Rows are points. Each copy is the shape, with its points in the same order, turned, moved and blurred by noise. Some copies are also mirrored. Which?

Shape:
[[ 21 -21]
 [ 34 -25]
 [ 42  45]
 [ 26  23]
 [ 60   5]
 [-23 -16]
 [-78   8]
 [ 30 101]]
Copy 1:
[[ 13 -10]
 [ 25  -3]
 [-24  47]
 [-19  24]
 [ 13  37]
 [-23 -40]
 [-73 -70]
 [-78  74]]
Copy 1 is: only turned
Copy 2, 8 rows:
[[ 23 -19]
 [ 34 -16]
 [  6  49]
 [  4  22]
 [ 45  22]
 [-20 -36]
 [-79 -43]
 [-28  91]]
Copy 2 is: only turned

Shape:
[[ 18  -8  37]
 [  2 -55 -11]
 [-18  15  16]
 [-46  31 -37]
 [ 50 -45 -42]
 [-68  -3 108]]
Copy 1:
[[-29  18 -17]
 [ 32  -8 -41]
 [-16  -7  18]
 [ 36 -12  60]
 [ 54  46 -42]
 [-93 -74   0]]
Copy 1 is: mirrored
Copy 2, 6 rows:
[[ 19  43  -8]
 [-40  44   7]
 [ 24  -3   8]
 [-15 -51  14]
 [-65  43 -44]
 [ 80  39  83]]
Copy 2 is: mirrored
Copy 3 (6 x 3):
[[ -25   11  -17]
 [   7  -49   11]
 [  16   21  -39]
 [  78   21  -28]
 [  16  -22   56]
 [ -43   -1 -120]]
Copy 3 is: only turned

Shape (7 x 4):
[[-28  16  -1 -10]
 [  8  -1  20 -13]
 [-15   5 119 -56]
 [-34  -2   1 -13]
 [  9  38 -17 -48]
 [-10   0 -18  -4]
 [  9  50   5  -9]]
Copy 1, 7 rows:
[[ -4  17  12 -22]
 [  8   1  12  19]
 [ 26  77  54  81]
 [  8  28   1 -20]
 [ 27 -23  51 -23]
 [  7  -8  -5 -22]
 [-14 -18  45  -4]]
Copy 1 is: mirrored
Copy 2, 7 rows:
[[  -4    4  -16   29]
 [ -25  -26   14   41]
 [-109  -50   -9   99]
 [ -16  -14  -27   22]
 [  22    4    7   72]
 [   7   -2   -2   23]
 [ -11   30   20   50]]
Copy 2 is: mirrored
Copy 3 (7 x 4):
[[  19   -3   10   35]
 [  15  -17   14   -5]
 [  21 -107   81    3]
 [   2    2   22   27]
 [  66    3   12   25]
 [   6   17    4   11]
 [  53  -21  -20   21]]
Copy 3 is: only turned
Copy 4, 7 rows:
[[ 16  13 -32  22]
 [ 13  19  11   3]
 [ 12 121  18  -2]
 [ 31  17 -35  17]
 [ -1   2  -4  70]
 [ 29 -19 -17  18]
 [-24   8 -13  27]]
Copy 4 is: only turned

Shape (9 x 6):
[[ -1 -21  72  49  22  18]
 [-24 -45 -28  41  42   1]
 [121 -21 -27 -65 -50  -2]
 [ 56 -27 -27  43 -19  23]
 [-13 -35  -3 -32 -52  26]
 [-15  17  50 -43 -31  30]
 [ 15  19 -35  25  17   2]
 [ -6   7  19  40  32 -43]
 [ -9  -9 -15  52 -39  -3]]
Copy 1:
[[  26   25   27  -87  -39  -18]
 [ -19   61   21   -4  -47    9]
 [ -26   20 -118  -37   91  -31]
 [  15   70  -59  -25   -7  -29]
 [  31   16  -39  -24   27   55]
 [  51  -25    4  -48   43   18]
 [   9   41   -6   17   -3  -39]
 [ -11   -4   16  -15  -51  -40]
 [  43   25  -41   -3  -44    0]]
Copy 1 is: mirrored
Copy 2:
[[  7  27   4  15  29 -83]
 [ -1  53  32 -26   1   6]
 [ 83 -68 -45  77  27  56]
 [ 25 -25  20  11  65  11]
 [ 66 -49   8  -6 -21 -22]
 [ 20 -43 -35  11 -37 -73]
 [-21 -11 -15 -16  29  23]
 [-13  44 -40 -25  22 -27]
 [ 26 -22  12 -55  41 -23]]
Copy 2 is: only turned

Shape:
[[ -14   -4   16   16   17   -3   -2   12   23]
 [  28   24   -5   15    5   -1   -7   16    8]
 [  10    2   -1 -121   46    6  -20  -40   15]
 [ -81   -6   36   16   19   43   33   17  -17]
 [  17   27   29   -4    7   -5   39   12   -4]
 [  22   11   -4  -20   12    5  -10   14   15]
 [  23   16  -11   13   11   26   12    6    3]
 [  21    1   21  -20   33   31  -17  -38  -17]
 [   1   22    9   10   90    2  -21    5   -8]
 [ -39  -25    0  -11   22   -5   13   -8  -10]
 [  24   32    9    7   28    7   33   14   11]
 [  21   32   -2   15    6   21  -16  -40   21]
 [  26  -11    0    0   22   10   16    2   29]
 [  28   15    8   18   32    1  -12    5   24]
 [  23  -47   36   -8    7   13   -3   14   18]]
Copy 1 (15 x 9):
[[  6 -25 -13  18  28 -17   2 -22   9]
 [ 12   2  -8  20   9 -26  -3  22  27]
 [-18   4  74  34 -72 -32  13 -19 -52]
 [-32 -45 -11 -22  38  36  55 -44  21]
 [ 23   0 -18  27   9   6  41  10   4]
 [ 11  -5  11  25 -16 -26   1   4  16]
 [ -9   2 -16  19  -3  -2  -3  16  29]
 [-41 -10  19   9 -15 -18   8  32 -22]
 [-53  -5   0  31  22 -66  39  -3  17]
 [-15   7   2 -10  12  -5  16 -47 -15]
 [  7   9 -24  46   4  -7  28  12  23]
 [-18  -1  22  38  23  -7 -24  35   8]
 [ -5  -9 -24  38 -13 -11  -7  -4  -2]
 [ -4 -12 -11  42  10 -38  -1  15  16]
 [  2 -39 -31  -3 -18 -22 -10  -5 -21]]
Copy 1 is: mirrored
Copy 2 (15 x 9):
[[-16   7  27  14 -26   4  -5 -12   1]
 [-28   9  -7  38   5   1  -5 -11 -21]
 [ 21 -89 -34  25 -49 -43  15  61   7]
 [ 10  42  12 -39 -53   9  30 -37  47]
 [-34  24  -9  13   9  -8   4  19  22]
 [-19 -18 -16  30 -11  -6 -11   0 -13]
 [-18  -1 -14  28  12  13  14 -20  -1]
 [ 27 -15 -15  59 -19   0  27  11  21]
 [-23   3   0  50 -59  38  42  17 -16]
 [ 24  -1  19 -19 -29  11  10  10   3]
 [-48   7  -7  24   7   9  19   5  11]
 [ -4 -11  13  61   9 -22  32 -20 -10]
 [-22 -26  11  27   4  16  -4  -3  11]
 [-32  -2  12  53 -12  12   3  -5  -9]
 [  5 -14  10  31 -17  15 -47  -4  35]]
Copy 2 is: mirrored

Shape (15 x 11):
[[ 52   7 -36  10 -14 -42  17 -62 -44 -15 -22]
 [ 13 -28 -17 -16  26   6  38  28   8   1 -46]
 [ -9  45 -40  27  45 -89  45 -52 -10 -22 -41]
 [-12   8  -3   6 -17 -23  66  17  65  22 -52]
 [-20  34 -52   2 -51 -52 -16 -90 -19 -14 -65]
 [ 19  23 -41 -14  31  31 -50   4  36  40  35]
 [ 21 -50 -49  31   8 -27 -24 -14  68  -5  59]
 [-13 -51  -3  36  60  67 -52 -21  32  25  46]
 [ -4 -54  33 -39  47  -4 -40   0  41  44  84]
 [ 63  51 -30  46 -15 -91   1 -66 -15  19 -74]
 [ 21 -23  24 -17  33 -14  -6  36  39 -32 -43]
 [ 14  33 -79 -18  16 -91  51  13 -44 -53 -57]
 [-27 -34 -25  57   7 -26 -80   6  -8  45  52]
 [  9 -11  16  18   8  32  -6  15   0  12  77]
 [-14  37  22   8   3 -18  25  40  70 -60 -34]]
Copy 1:
[[  3  23 -15 -22  -4  79  40  29 -33 -28  16]
 [  1   8 -19 -12 -38  14 -53 -19  -1  29  15]
 [ 12 -46  33 -64 -19 108  12  28  18 -25  36]
 [ 51  -4  44 -39 -27  28 -33 -50  15  52  -4]
 [ 34  22  31 -16   8  90  42  95   0  23  -9]
 [-50   6  59  65 -31  -9 -28  -1   0 -28 -38]
 [-18 -32  48 -12 -75 -28   1  13 -78 -17 -38]
 [-88 -21  46  45 -15 -61 -34   6 -51  11  31]
 [-86 -47  30  -2  -7 -67 -11 -30 -27  21 -63]
 [  4  60  38 -55 -28 104  61  34  14 -28  16]
 [-12  -9 -20   0 -80  -1 -18 -14  28  42  10]
 [ 42 -15 -48 -43 -38 121 -32  31  19 -48 -10]
 [-54   4  51 -35  -3 -64 -20  66 -16 -46 -18]
 [-28 -26  12  29   5 -58  -9 -23 -20 -35   0]
 [ 63 -52  11  11 -76  12   3 -18  44  27  25]]
Copy 1 is: only turned
Copy 2:
[[  32   -7   -8  -11  -42   70   14   33  -16   16  -88]
 [ -16  -77  -48   13  -12  -11   17    3   35   19  -46]
 [  21  -34   -8  -22  -42   42   98   -5  -71    2  -72]
 [ -19  -63    7   18   38  -31   32  -19   -9    4  -53]
 [ -26    5   12   18  -29   58   12   62  -87  -12  -68]
 [  13  -48   -6  -68  -30  -33  -64    2  -19   27   18]
 [  17  -64    0  -99   27   35  -19    3   16  -24   21]
 [  26  -29  -61  -70  -24  -33  -43   35   20  -39   63]
 [  30  -23  -75  -53   18    9  -67  -64   -1  -27   48]
 [  65  -48   25   12  -28   49   29   35  -79   -8 -117]
 [  -8  -87   -1   23  -27    5   -2  -40   27  -28  -14]
 [ -17  -59  -13   10  -45   85   90   -3  -31   72  -62]
 [  73  -43  -24  -29    9   28  -24   50  -28    1   70]
 [  52   13  -14  -48    1  -18  -19  -21   38    7   34]
 [ -31  -58   65   15  -15  -22   53  -51   -1  -13  -10]]
Copy 2 is: mirrored
